Each row of a before or after table is a point. One or more steps were done to the points. Then noise was added and the rows were shuffled. The steps act on columns, c1 being the first. What was done? A step turns or swaps two columns, mirrors them in a line or flattens them onto one, adds a multiple of one to another, or multiplies or shifts one. Angles are multiples of 10 degrees, from the lower column toward the higher: turns from -170 to 170, lines from 10 to 170 but not 90. Use the fewest steps. Two steps may share a column if one is a turn and the other turns, adds or multiplies; they go together, in the order done. Otherwise the lowest column goes first.

Before (8 x 2):
[[-52  21]
 [-24 -25]
 [ 40 -22]
 [ 24 -42]
 [ 19  -7]
 [ -5 -13]
 [ 52  28]
 [ 13  20]]
After (8 x 2):
[[-49   1]
 [ -8  10]
 [ -1 -58]
 [ 44  34]
 [-16 -12]
 [ -9  32]
 [ 11 -22]
 [-39 -24]]
Steps: turn c1 and c2 by -120 degrees

Before (11 x 8):
[[ 34 -34 -94 -35 -24 -14 -66  37]
 [ -7 -40 -34  -3  -7  34  17 -40]
 [  7 -53   5  24   2 -21  18 -16]
 [ 14 -39  48  23  35 -36   6 -22]
 [ 15  14  32  -5 -35 -14  11 -23]
 [ 43 -28 -21 -24   8  31  -4  23]
 [ -6 -41 -13 -15  27 -54  48   2]
 [ 40  17 -47  23  20  29 -12  -5]
 [-16 -24  40 -38  21 -50   0 -36]
 [ 52   6 -29 -14   3 -10 -51 -12]
 [-79  10  65   0  -3   3  26   0]]
After (11 x 8):
[[ -9 -21   4  -5  -7  36  19 -40]
 [ 12  26  -3 -29 -20 -14   8 -25]
 [-78   9  -4  -6  -2   0  26   0]
 [ -8 -43  -1  29   0 -55  45   5]
 [ 42  19  -4   9  27  27 -12  -3]
 [ 43 -41  -2  19 -16  27  -7  22]
 [ 49   9  -4  12 -11  -7 -51 -10]
 [  6 -45   0  -8  21 -20  18 -19]
 [-15  -5  -1  41 -22 -52  -1 -33]
 [ 14 -28   1  17  34 -33   5 -21]
 [ 34 -53   4  -3 -43 -14 -67  35]]
Steps: add -0.5 times c8 to c2; multiply c3 by 0; mirror c4 and c5 in the line at 60 degrees

Before (14 x 12):
[[ -3   0 -15  45  -3  12  37 -35 -37   2 -34  42]
 [ 37  24   0 -15  36  15  39 -49  42  -2  23 -25]
 [  2   2  11 -23 -43  41  -9 -28 -12  15   6 -22]
 [ -6 -43 -24  49 -12 -41  -3  17  -1 -37  36  -9]
 [ 33   7   9  40  18  17  -4  28  14  23  -6  42]
 [ -6  -6  21 -20 -24 -25  -5 -16 -27  30  40   4]
 [  0 -27  53 -26  -9 -29  -3  26  36   3 -26  43]
 [ -7 -12 -19  -9   2 -41 -10  27  11  27   8 -36]
 [-33  21 -13  37  12  -6   0 -18  16  -4 -19 -34]
 [ 17 -19  39  54  24  11 -28  -7 -35 -39  18 -14]
 [ 36  25  -1  35  22   2 -15   3 -16 -49  11   4]
 [ 34  -1 -17  43 -36 -27 -22 -23 -25   5   4  24]
 [ 32  -1  -8 -13  27  -5 -27 -45  17 -37 -28  10]
 [ -6 -24 -23  16  25  13   9 -16  48 -40  45  14]]
After (14 x 12):
[[ -5 -39 -16  10 -63 -10  -8  29  13 -13   7  37]
 [ 34 -29 -16  31  33   1 -19 -25 -24 -31   5 -34]
 [ -1  15 -11  28   9   2  36 -32 -42  -6 -33 -54]
 [ -1 -28  52 -40   5 -26  -3  29  39  -7 -29 -32]
 [ -1  43   9 -14  20  -2 -13 -32 -12 -48   5  29]
 [ -6  15 -26   8  54 -27   9 -11  45  40  46 -17]
 [ 32  -5  -9 -16  45  -3 -24 -42  15  43 -32  -3]
 [ 12  12  38  56  57 -19 -24  -7 -34  34  17  -8]
 [ 35  18   1  -6 -36  27  38 -52  40  31  24  31]
 [ -7 -43 -20  50  93 -42  -6  19   0  11  38 -12]
 [-29  -7 -10  51 -10  23  -5 -16  23  16 -16  21]
 [ 32   3   1  27  78  26 -13   3 -18  39   8 -16]
 [ -3 -25  27 -22 -31  -6  -8 -22 -28 -38  37   2]
 [ 30  13  11  22 -73   9   0  30  11   3  -8 -51]]
Steps: swap c2 and c6; mirror c4 and c12 in the line at 170 degrees; turn c5 and c10 by 120 degrees; multiply c5 by 2.5
